Every row gives one point. The ring and each string are closed loops that go straight from each point to the next, and from the last back to the first. Before rounding, they use only three directions, however many columns there are. Count how often each string passes through the ring. Passing back the other way cancels.

Ring, 10 rows:
[[ 54  -4  23  14]
 [ 46  21  42  10]
 [ 14  49  58  -5]
 [ -5  49  59 -15]
 [-35  27  43 -28]
 [-39  13  26 -29]
 [-27  -5  -5 -19]
 [  3 -18 -25  -3]
 [ 27 -24 -22   7]
 [ 49 -20   1  14]]
String, 15 rows:
[[-29  24   1 -18]
 [-40  -2 -24 -22]
 [-19 -25 -38 -12]
 [  5 -42 -14  -6]
 [ 12  -1  12  -3]
 [ 23 -19  12   0]
 [ 48 -35  18   9]
 [ 40 -21  36   4]
 [ 20   9  27  -1]
 [ 32  45  29   8]
 [ 13  27  26  -2]
 [  1  22  48 -12]
 [-28  38  73 -29]
 [-59  45  64 -42]
 [-43  38  21 -27]]
Times through: 0
String (20 x 4):
[[ -6  14 -28  -3]
 [ -6   6   0  -9]
 [-12  -9  15 -16]
 [-47 -19   9 -33]
 [-67 -14  11 -42]
 [-66  -1  12 -40]
 [-37  28   1 -22]
 [-16  16  10 -15]
 [ -5  -4  24 -14]
 [-26 -13  17 -23]
 [-40 -19  -4 -27]
 [-31 -25 -12 -22]
 [-24 -21 -35 -14]
 [ -7  -5 -43  -3]
 [  7  15 -25   3]
 [  6  -1   5  -5]
 [  2 -30  -7  -8]
 [ -2 -42 -31  -6]
 [ -3 -21 -53  -1]
 [ -3   6 -42   0]]
Times through: 3

Ring:
[[ 44 -14   8   7  16  -8  -8 -17]
 [ 27  23  10  16  27 -14  15 -39]
 [  8  39   7  10  22 -16  29 -42]
 [-19  41  -1 -17  -2 -17  39 -28]
 [-26  24  -5 -38 -24 -12  32  -1]
 [-10 -10  -3 -51 -41  -3   8  36]
 [ 10 -27   0 -44 -36   0  -7  41]
 [ 38 -36   4 -18 -11  -2 -18  16]]
String, 23 rows:
[[ 28 -43  -6 -28 -16  -7 -11   5]
 [ 15   2   9 -19 -13  -2   1  22]
 [ 32 -14  14 -16 -14   3 -14  36]
 [ 51 -36  12 -10  -7   2 -27  27]
 [ 54 -55  -2  -8   3  -8 -23 -11]
 [ 42 -49  -8 -12   3 -14 -12 -27]
 [ 18 -10   0 -16  -5 -10   4  -7]
 [ 20   5  14 -15 -12   1  -2  29]
 [ 20  -2  11 -18 -13   0  -3  26]
 [ 18 -15  -1 -21  -9  -9   2  -2]
 [ 28 -53  -9 -33 -20  -8 -14   5]
 [ 22 -62  -4 -56 -50   4 -26  59]
 [  4 -28   3 -56 -52   7 -11  70]
 [ -2   5   9 -38 -34   3   4  48]
 [ -6  19  13 -36 -34   4   8  54]
 [-23 -14  -3 -73 -67   4   5  72]
 [-17 -31 -14 -68 -55  -5   7  37]
 [-23 -21  -8 -74 -65   1   6  60]
 [-13   1   5 -54 -49   4   6  61]
 [ -3   9   9 -37 -33   2   6  47]
 [  7 -11  -1 -30 -20  -6   5  11]
 [ 16 -46 -10 -42 -28  -8  -8  11]
 [ 26 -58  -8 -42 -31  -3 -19  25]]
Times through: 0
String:
[[ -4  40  11 -11  -3  -7  25   1]
 [ -2  19  -1 -15  -1 -14  24 -22]
 [-15  21 -10 -19   0 -22  37 -45]
 [-33  32 -14 -30  -9 -23  48 -43]
 [-20   3 -18 -34 -12 -23  34 -42]
 [ -5   9  -2 -27 -14 -11  20  -5]
 [-11  23   5 -30 -22  -5  20  19]
 [-34  33   6 -52 -47   1  26  53]
 [-17  19   6 -42 -37   0  16  43]
 [  2  12   6 -24 -16  -4  11  16]
 [  3 -19  -7 -37 -24  -9   6   7]
 [  5 -42 -11 -53 -40  -6  -4  24]
 [ 10 -53  -5 -63 -57   5 -19  66]
 [ 14 -20   8 -41 -38   6 -12  59]
 [ 22 -23   9 -34 -32   6 -15  54]
 [ 42 -61   0 -31 -24   1 -29  32]
 [ 53 -73  -6 -22 -10  -6 -30   3]
 [ 29 -28  -2 -15  -4  -9  -5  -9]
 [ 15   2   6 -15  -6  -6   6   3]
 [ 29   6  16  -4  -1   0  -4  19]
 [ 57 -19  12  15  22  -7 -15 -17]
 [ 60 -23   5  23  35 -15 -11 -49]
 [ 48 -23  -4  16  33 -21   0 -66]
 [ 19   5   4  -5   7 -11  10 -19]
 [ 12  20  10  -7   1  -7  13  -1]
 [ 20  -2  -5   0  17 -20  15 -52]
 [ 18  28  -1  22  41 -27  31 -85]
 [  2  59   9  18  32 -20  40 -58]
 [ -9  68  17   3  10 -10  37 -13]]
Times through: 0
